Every row gives one point. Each copy is the shape, with its points in the same order, turned, moved and blurred by noise. Some copies are also mirrored. Which?

Shape (9 x 3):
[-39 32 -51]
[55 10 -40]
[-25 23 13]
[-42 -10 -1]
[34 -76 0]
[78 -80 17]
[-45 18 4]
[18 -2 -47]
[-20 12 30]
Copy 1 (9 x 3):
[-12 -32 52]
[-10 -51 -42]
[33 5 24]
[3 27 29]
[-34 40 -65]
[-20 32 -108]
[22 11 41]
[-25 -31 -11]
[41 21 13]
Copy 1 is: mirrored
Copy 2 (9 x 3):
[42 43 -64]
[24 -52 -20]
[30 49 12]
[-2 56 -22]
[-50 -20 3]
[-67 -68 31]
[27 61 -14]
[11 -22 -39]
[10 40 18]
Copy 2 is: only turned

Shape (10 x 4):
[6 10 13 -3]
[62 -7 -54 -11]
[7 42 -45 -55]
[-74 -40 -27 13]
[-11 -31 -23 -97]
[-17 4 26 -26]
[-18 44 73 20]
[1 18 30 -5]
[-44 -48 33 31]
[-37 -27 30 32]
Copy 1 (10 x 4):
[10 1 36 -10]
[39 -65 -16 13]
[52 -8 26 66]
[-66 34 -16 30]
[57 50 -37 43]
[13 37 29 -6]
[-6 31 93 -42]
[13 12 47 -14]
[-56 36 4 -37]
[-50 27 20 -31]
Copy 1 is: only turned
Copy 2 (10 x 4):
[-7 3 4 -26]
[-13 86 -27 -50]
[-71 24 -50 -40]
[17 -2 -49 64]
[-94 48 -12 31]
[-31 -11 9 -1]
[5 -65 30 -37]
[-13 -15 9 -28]
[38 -12 14 46]
[34 -18 5 23]
Copy 2 is: mirrored
Copy 3 (10 x 4):
[11 -27 -4 -1]
[45 19 57 30]
[54 13 25 -48]
[-34 47 -49 1]
[105 33 -42 -3]
[29 -29 -37 -18]
[-28 -84 -41 -22]
[11 -47 -14 -4]
[-33 -5 -68 30]
[-26 -12 -57 14]
Copy 3 is: only turned
Copy 4 (10 x 4):
[-7 6 34 -23]
[-49 68 42 18]
[5 79 31 -50]
[-9 -17 -61 10]
[-54 47 -19 -84]
[-1 -11 35 -50]
[39 -49 60 -44]
[10 -10 55 -28]
[-18 -58 -11 3]
[-14 -49 4 -7]
Copy 4 is: mirrored

Shape (11 x 8):
[79 18 3 19 13 1 -25 37]
[70 -7 -31 25 -62 -6 39 19]
[39 -53 53 -1 -2 -14 -10 36]
[-45 34 49 -29 -35 49 17 0]
[-16 -31 -35 -72 -23 49 -32 13]
[-32 -62 -17 20 -9 -2 -39 12]
[2 -7 33 -74 4 -4 47 -52]
[42 15 21 -38 14 53 -41 -47]
[55 -25 -12 -15 -43 -57 -23 -71]
[45 -52 33 9 30 5 14 41]
[-24 38 66 16 35 -67 -44 -14]
Copy 1 (11 x 8):
[14 -51 -56 21 -37 -43 -35 -6]
[87 -55 0 7 -27 5 -4 14]
[0 -49 -16 58 7 -69 31 4]
[-48 37 49 13 -14 13 18 39]
[-21 -17 31 -78 -6 -59 37 22]
[12 12 -23 -27 21 -54 71 -32]
[-34 -44 58 8 64 0 -14 25]
[-50 -23 48 -15 -7 -42 -50 -35]
[71 -25 39 3 55 -67 -40 -24]
[-18 -72 -40 40 5 -33 34 -13]
[-26 57 -45 62 52 -35 -40 -3]
Copy 1 is: only turned
Copy 2 (11 x 8):
[81 -12 -48 34 14 -19 19 14]
[34 -28 3 30 -33 -64 60 32]
[43 25 -20 27 21 -28 -28 83]
[-39 -9 -12 -3 -32 75 -6 51]
[-42 16 -52 -55 38 0 23 28]
[-22 -48 -11 4 60 -31 -35 56]
[-14 64 39 -30 -24 28 -23 11]
[49 0 -33 -61 -4 27 -25 -11]
[53 -13 73 -48 33 -33 19 25]
[34 25 -41 40 10 -44 -40 44]
[52 -18 38 53 54 69 -47 29]
Copy 2 is: mirrored
Copy 3 (11 x 8):
[-9 16 -30 -32 -94 -13 -6 -46]
[-6 -8 -16 3 -93 52 69 -12]
[-20 -56 -9 -29 -21 -33 29 -56]
[36 -15 40 35 23 -13 -20 32]
[41 -33 -41 -59 9 12 -6 54]
[-54 -16 -42 -45 22 -20 35 20]
[38 -30 22 -1 39 60 -23 -40]
[9 -6 27 -63 -28 28 -63 -7]
[-18 12 33 -74 -11 69 52 -42]
[-38 -50 -43 -13 -36 -23 -4 -57]
[-21 69 37 -23 32 -53 -4 -56]
Copy 3 is: only turned
Copy 4 (11 x 8):
[-22 30 -58 -62 -40 3 17 14]
[-5 -7 -64 -32 -13 -47 46 -50]
[-13 20 -35 11 -63 -42 7 45]
[16 80 44 8 1 -15 -17 -40]
[-6 10 -24 20 -3 -8 -99 -37]
[3 6 -41 39 32 -30 -30 42]
[56 -13 41 18 -61 15 -8 -32]
[57 27 -6 -63 -42 6 -65 2]
[38 -79 0 -44 -8 -43 4 8]
[-5 37 -62 18 -66 -7 15 27]
[-3 24 66 -24 -1 24 32 85]
Copy 4 is: only turned

Shape (15 x 11):
[30 29 -46 -36 49 -27 26 -28 61 39 -74]
[-33 3 0 13 -53 56 23 -22 -13 -44 29]
[19 5 -6 -5 69 -26 59 37 21 56 -86]
[60 -10 -101 -38 1 -22 -18 50 -23 -29 37]
[11 -36 31 -6 36 -6 30 5 27 -12 -13]
[-26 -2 -10 47 -48 -16 -8 -37 -41 4 55]
[66 18 -34 -4 -37 28 -36 60 0 24 49]
[20 -2 50 31 -43 13 -21 -63 -46 -30 10]
[-19 30 40 50 2 39 -9 -54 7 -48 28]
[-8 -11 -16 73 5 63 -7 -55 -58 2 35]
[-51 -34 -2 23 -21 30 -64 -52 -5 10 48]
[36 34 -7 -72 88 -14 28 29 -11 36 -23]
[15 -8 -44 -9 11 14 -43 31 -30 -1 -46]
[56 -27 -4 -52 55 16 59 -18 20 50 -59]
[29 -15 7 39 20 4 0 -26 31 -28 19]
Copy 1 (15 x 11):
[30 -27 12 -6 62 -70 108 -26 -52 -20 -44]
[11 59 22 -23 -37 -21 -5 32 41 -8 14]
[36 -48 26 35 96 -21 98 -28 -29 39 -33]
[27 -53 -97 -2 -26 -95 8 -6 42 36 -36]
[34 -14 18 16 43 -31 15 -2 -32 16 36]
[-11 -7 5 14 -83 13 7 -14 37 -23 3]
[-10 -9 -21 33 -24 -102 -33 -25 41 11 -60]
[54 -2 67 6 -76 3 -26 -1 14 -44 -12]
[11 48 53 15 -51 -19 -20 59 -27 -36 2]
[44 52 8 71 -92 -3 24 23 17 -5 -9]
[-2 61 -7 24 -79 -17 -2 -46 -16 -34 15]
[28 -60 21 -4 23 -79 69 -19 -54 88 -36]
[61 6 -32 5 9 -37 4 -34 -5 20 -75]
[82 -25 42 20 56 -78 94 -45 -20 29 1]
[34 1 3 39 -1 -46 5 26 -21 -45 13]
Copy 1 is: only turned
Copy 2 (15 x 11):
[21 39 31 25 68 29 -114 -15 21 12 18]
[10 15 9 3 -74 19 37 -50 2 -36 12]
[48 -18 63 2 57 2 -86 15 74 41 12]
[-29 37 17 -2 45 -34 -2 77 -22 -70 61]
[-9 -12 15 3 20 4 -30 -12 75 -14 -31]
[-18 26 1 -10 -64 -48 20 -29 -32 10 -5]
[-24 6 -1 -5 -58 -20 -31 65 13 -36 86]
[-12 0 -72 -4 -54 1 32 -57 5 14 2]
[-32 -15 -5 48 -67 28 15 -67 8 -1 -8]
[27 -12 -6 61 -64 -62 33 -48 -4 8 14]
[-22 48 -15 47 -94 -24 10 -2 -20 -8 -58]
[31 -56 36 2 55 24 -85 39 17 -9 3]
[34 28 2 24 12 2 6 58 26 11 25]
[70 -20 -8 14 50 -9 -100 -11 62 -25 -3]
[-43 6 -4 34 -12 -15 -21 -35 47 -16 11]
Copy 2 is: mirrored
Copy 3 (15 x 11):
[57 40 3 -23 -48 5 -6 -52 53 -58 -45]
[-81 -1 -12 12 2 31 38 43 -4 17 8]
[81 -6 6 35 -2 -20 -33 -40 55 -29 -51]
[31 24 -12 -77 -30 -48 1 3 -81 45 -26]
[36 -17 -26 17 -27 -9 18 9 44 -6 16]
[-41 -1 34 0 2 52 53 0 -25 66 8]
[29 44 19 -17 -18 6 -1 69 -73 24 -57]
[-33 -28 39 -28 3 85 11 54 18 20 40]
[-62 17 48 0 -18 35 21 49 47 19 44]
[-73 -1 31 -7 -11 32 4 35 41 99 -17]
[-41 53 -18 5 -22 80 22 14 -1 71 28]
[80 30 -17 -35 41 -38 -23 -15 51 -18 -32]
[18 18 -7 -19 -31 10 -80 -2 -15 29 -15]
[80 -17 -34 -27 -31 -1 -5 2 78 -23 -59]
[-2 12 33 -8 -55 -6 28 28 33 27 29]
Copy 3 is: mirrored
Copy 4 (15 x 11):
[13 79 -31 -22 -50 -105 -14 22 14 -23 22]
[5 -20 26 1 26 15 67 22 -37 55 -11]
[-5 85 -38 -3 -5 -81 -53 -17 25 -22 -42]
[69 -27 -70 -8 -26 34 -23 67 1 -54 12]
[1 16 24 -12 26 -36 -11 14 44 -5 -23]
[23 -41 -2 53 14 22 34 -13 -1 51 53]
[39 21 2 30 -56 83 -6 38 -13 -29 3]
[42 -18 48 35 25 -4 82 -36 11 13 24]
[6 25 47 -3 55 4 76 6 5 32 54]
[4 11 -31 20 32 42 91 -22 41 58 27]
[-45 -49 28 7 -14 27 55 -4 33 36 60]
[44 59 -28 -77 -19 -34 -57 -23 23 -29 -12]
[-5 2 -54 -1 -20 6 27 -15 2 -59 -2]
[31 71 -17 -30 -42 -69 -10 6 59 -2 -55]
[13 22 23 18 33 -11 32 38 47 -6 26]
Copy 4 is: only turned

Shape (17 x 12):
[56 -8 17 -45 38 7 -26 40 43 -27 -40 -5]
[12 -33 -22 43 -29 6 78 54 -38 56 36 14]
[17 -68 -47 -35 26 -49 -24 -25 11 -33 68 -25]
[-60 -50 56 27 25 53 69 61 -38 38 14 -35]
[-12 20 -16 -5 22 -52 41 32 -30 -23 -37 -37]
[-19 -42 32 23 62 -48 -26 -62 -47 69 36 71]
[28 -25 -22 -37 46 34 69 36 22 6 47 58]
[-16 -9 -53 15 -10 -53 10 57 8 11 -20 57]
[60 30 46 80 -5 -43 -29 45 -43 -57 -40 16]
[0 22 0 32 -22 11 -31 -14 -47 23 -37 74]
[6 -48 22 57 -49 -71 -30 16 27 62 -2 -32]
[-21 -17 9 17 29 34 61 -41 31 -51 -60 26]
[11 3 -53 40 72 42 -41 19 12 -14 65 -35]
[26 -8 52 -34 -56 11 -34 -29 52 23 -6 -21]
[-26 2 7 -8 -18 -19 21 37 22 -27 -25 43]
[-2 45 51 -16 73 45 37 49 -22 -13 37 -37]
[10 -17 25 27 -36 -41 -5 -14 26 38 -8 39]
Copy 1 (17 x 12):
[-2 18 -53 22 -55 -34 -51 8 -11 10 62 39]
[0 -74 -19 -14 15 79 11 -26 -48 -32 -55 28]
[30 58 -33 -13 -28 -61 -19 66 -46 6 -80 31]
[-26 46 -17 20 -21 105 47 -52 -46 -37 -14 22]
[-44 -8 12 27 0 -29 20 31 -39 -26 -4 71]
[93 3 -6 49 -31 -3 83 56 -16 -1 -39 -63]
[27 -14 -48 -36 -39 3 -17 -23 25 -83 -20 13]
[-10 -63 11 -36 -25 -44 12 -22 -38 2 -1 15]
[-41 -50 8 113 4 -25 -14 -2 7 62 -2 39]
[2 -40 42 22 15 9 -4 26 4 32 20 -46]
[15 -10 -63 23 39 -6 33 -4 -104 63 -3 22]
[-68 22 -49 -15 -23 -15 32 30 59 -18 23 -3]
[65 70 20 -11 11 -6 -28 1 19 20 -23 84]
[-5 44 -78 14 47 -11 -42 18 -57 17 52 -30]
[-41 -14 -10 -11 -3 -50 7 -32 -15 -18 10 -4]
[16 63 15 70 8 15 -8 -26 3 -80 15 69]
[14 -36 -42 15 20 -34 22 0 -43 19 10 -32]
Copy 1 is: mirrored
Copy 2 (17 x 12):
[40 32 31 10 -21 -20 16 -18 58 24 56 -32]
[-14 -12 -11 -25 23 4 -47 72 6 -1 -58 52]
[9 43 -6 -24 -36 -24 -31 -98 -50 21 -12 30]
[-70 -32 -1 -34 -44 53 10 68 20 -19 -51 -12]
[49 53 -12 4 -20 12 16 -11 76 -53 -47 7]
[35 -75 -17 -33 41 -20 57 -42 -56 44 -77 -3]
[45 -47 -2 -8 -19 -32 -85 39 -5 20 9 -21]
[47 46 -39 6 54 -23 -20 19 36 25 -55 -8]
[33 4 -69 -5 50 -4 72 -3 90 -27 43 61]
[43 9 -21 7 70 -28 85 55 -17 14 5 20]
[-49 41 12 1 70 58 30 -43 35 25 -54 49]
[1 -11 -27 100 -37 -38 25 19 -1 -24 9 -30]
[-14 29 -23 -87 11 -53 -16 -25 -30 -47 46 -38]
[1 21 54 43 18 62 26 -17 -21 28 54 14]
[46 32 -39 39 14 23 8 19 31 12 -12 -23]
[22 -39 -6 -54 -40 38 -1 29 20 -67 33 -42]
[22 -7 -5 44 70 36 29 -3 -2 44 -30 23]
Copy 2 is: mirrored
Copy 3 (17 x 12):
[-8 53 -19 -51 -23 -43 -17 -23 -32 -27 15 -63]
[8 6 25 34 -3 72 7 -41 18 -74 -3 61]
[38 16 40 -12 60 -105 7 -48 -6 -49 -38 14]
[6 -13 -34 105 6 41 34 5 -25 -71 52 8]
[24 11 59 -22 -1 7 63 20 -3 -38 25 -31]
[-41 27 19 30 83 -25 -41 81 -9 -11 -47 62]
[-3 43 -14 10 35 37 -6 -60 -43 -64 -64 -24]
[-47 -2 26 -66 25 26 41 -24 3 -31 -14 31]
[-5 16 73 -41 -63 4 -17 9 -54 51 59 28]
[-2 25 -23 -42 -3 34 -7 50 -8 33 -17 62]
[-48 -37 33 -5 -35 -50 -23 2 64 -40 30 58]
[9 1 -23 -7 -54 -8 57 41 -80 -41 -66 -12]
[74 -49 -2 -32 58 -24 -51 -26 -56 -46 8 -6]
[5 10 -46 4 -59 -62 -26 -5 56 4 -24 -16]
[-36 -2 -5 -24 -15 8 55 -16 -12 1 -22 -7]
[52 4 -1 51 22 34 -12 1 -46 -19 30 -81]
[-47 -2 10 -12 -29 -14 -19 13 29 -4 -37 38]
Copy 3 is: mirrored

Shape (17 x 12):
[12 -28 21 69 17 28 3 -33 6 11 -4 19]
[11 19 45 -20 -49 25 14 49 -1 11 16 -3]
[-2 61 48 4 -70 -4 -21 42 39 21 -38 31]
[-20 48 -3 18 -39 -4 2 12 -2 34 39 -3]
[15 -62 -35 18 -25 -6 21 1 0 5 -8 -34]
[15 -24 -16 17 42 38 16 -11 28 13 -13 -22]
[56 -76 -15 24 30 -16 -5 -22 27 34 21 -8]
[7 -42 -18 9 20 -11 -39 -14 -17 28 -22 -27]
[32 -72 -30 22 36 4 24 -5 -19 -6 -1 34]
[-8 17 56 25 -44 -7 -3 31 1 -37 -26 0]
[10 46 36 2 -52 29 -44 15 15 -23 27 3]
[8 37 3 20 -60 58 -28 38 -1 1 -3 37]
[9 -25 -20 3 -13 -8 6 -39 22 -20 -11 18]
[-46 12 12 -113 -56 -15 -16 -57 -43 80 17 -9]
[30 47 41 13 -83 16 -4 10 -22 11 -17 1]
[-33 -26 45 14 -71 11 -23 17 33 22 -10 -3]
[26 -20 7 31 -18 30 2 -28 35 10 -20 -7]
Copy 1 (17 x 12):
[1 20 -26 28 -51 45 0 -3 35 -9 -10 9]
[-39 52 5 24 7 -25 -57 34 18 21 21 -44]
[-57 -8 22 -18 -24 -33 -49 60 58 15 49 -53]
[4 46 -2 -8 2 -41 -30 27 46 -20 52 -4]
[21 13 6 23 52 12 17 3 36 -4 -31 -6]
[5 21 -10 -12 -14 23 -8 -37 15 -27 -43 -28]
[38 41 41 12 -20 46 16 1 38 -27 -70 -15]
[30 5 18 -12 8 47 20 13 -10 -27 -11 -18]
[13 29 -11 17 -2 47 -17 14 7 -18 -78 37]
[-42 -8 5 13 -10 -13 -11 26 19 54 33 -13]
[-1 43 -24 -24 -32 -22 -27 46 31 55 43 -49]
[-23 38 -39 -15 2 15 -56 53 55 23 44 -34]
[19 -4 -24 -3 -15 -16 9 35 26 -2 -45 -11]
[56 9 -2 32 29 -69 -16 94 -50 -84 32 -75]
[-53 35 -16 19 10 -11 -1 72 38 18 58 -38]
[16 -29 13 44 6 -6 -39 33 47 29 33 -55]
[-3 13 -21 19 -16 20 19 4 45 -3 -18 -47]
Copy 1 is: only turned
Copy 2 (17 x 12):
[63 -35 -23 -33 -26 26 -13 -2 11 -6 5 -4]
[-52 -5 3 39 -24 -11 -17 -17 -12 -23 -37 35]
[-41 -39 -7 13 1 -60 -52 -27 -10 -74 -22 -8]
[11 -7 48 32 -1 -15 -33 6 22 -52 -32 26]
[39 33 20 -14 24 4 -11 1 -47 21 -7 13]
[24 -5 12 -26 -10 11 34 -8 13 26 25 -10]
[68 -14 -9 -34 38 24 50 -6 -22 22 -28 10]
[54 -25 -1 -4 33 -22 5 36 -21 25 13 25]
[44 19 -30 -30 48 61 -1 14 10 30 -1 2]
[-6 -15 -33 45 -22 -28 -59 -13 -24 -27 -5 -16]
[-31 -64 17 48 -30 -3 -25 10 -14 -34 -41 -17]
[-46 -50 24 3 4 21 -65 1 -10 -44 -11 5]
[28 6 -12 -24 -3 1 -24 35 -11 19 -31 -30]
[-14 4 24 5 -5 -92 -20 88 16 23 -94 89]
[-27 -47 15 21 -4 -24 -87 -38 -17 -15 -36 22]
[2 -5 -6 0 -33 -28 -23 11 -55 -59 -20 19]
[25 -30 18 -40 -23 3 -13 -13 -21 8 -10 -12]
Copy 2 is: mirrored
Copy 3 (17 x 12):
[-48 -4 8 5 -42 -42 20 20 -25 -3 8 -26]
[34 12 -21 -50 31 19 33 64 -28 -2 23 -12]
[16 40 -22 -39 72 -37 -12 98 -24 -31 42 -1]
[-7 45 -60 -32 25 -12 20 19 -28 9 15 26]
[-9 -34 -20 13 2 10 29 -22 -11 -59 3 -9]
[-7 -28 14 17 7 -32 32 -8 13 12 -23 -27]
[-16 -8 -9 67 -14 8 34 -32 -6 -1 40 -56]
[4 -15 -2 9 -7 -15 -7 -33 27 -16 39 -16]
[-49 -31 48 30 -23 12 59 -18 -1 -16 33 4]
[-10 -7 -12 -41 6 5 -25 89 -19 -33 16 10]
[40 35 1 -36 16 -6 -22 60 -55 15 12 11]
[20 12 14 -63 35 -47 17 49 -68 -9 32 22]
[-13 22 23 33 0 -2 12 13 -10 -38 0 3]
[64 121 -39 -61 8 19 53 -26 72 -41 34 7]
[41 18 -34 -46 -4 -25 21 87 -35 -41 38 22]
[-9 33 -22 -50 27 -2 -17 35 -31 -48 21 -52]
[4 0 1 18 -10 -39 16 28 -25 -30 -5 -41]
Copy 3 is: mirrored
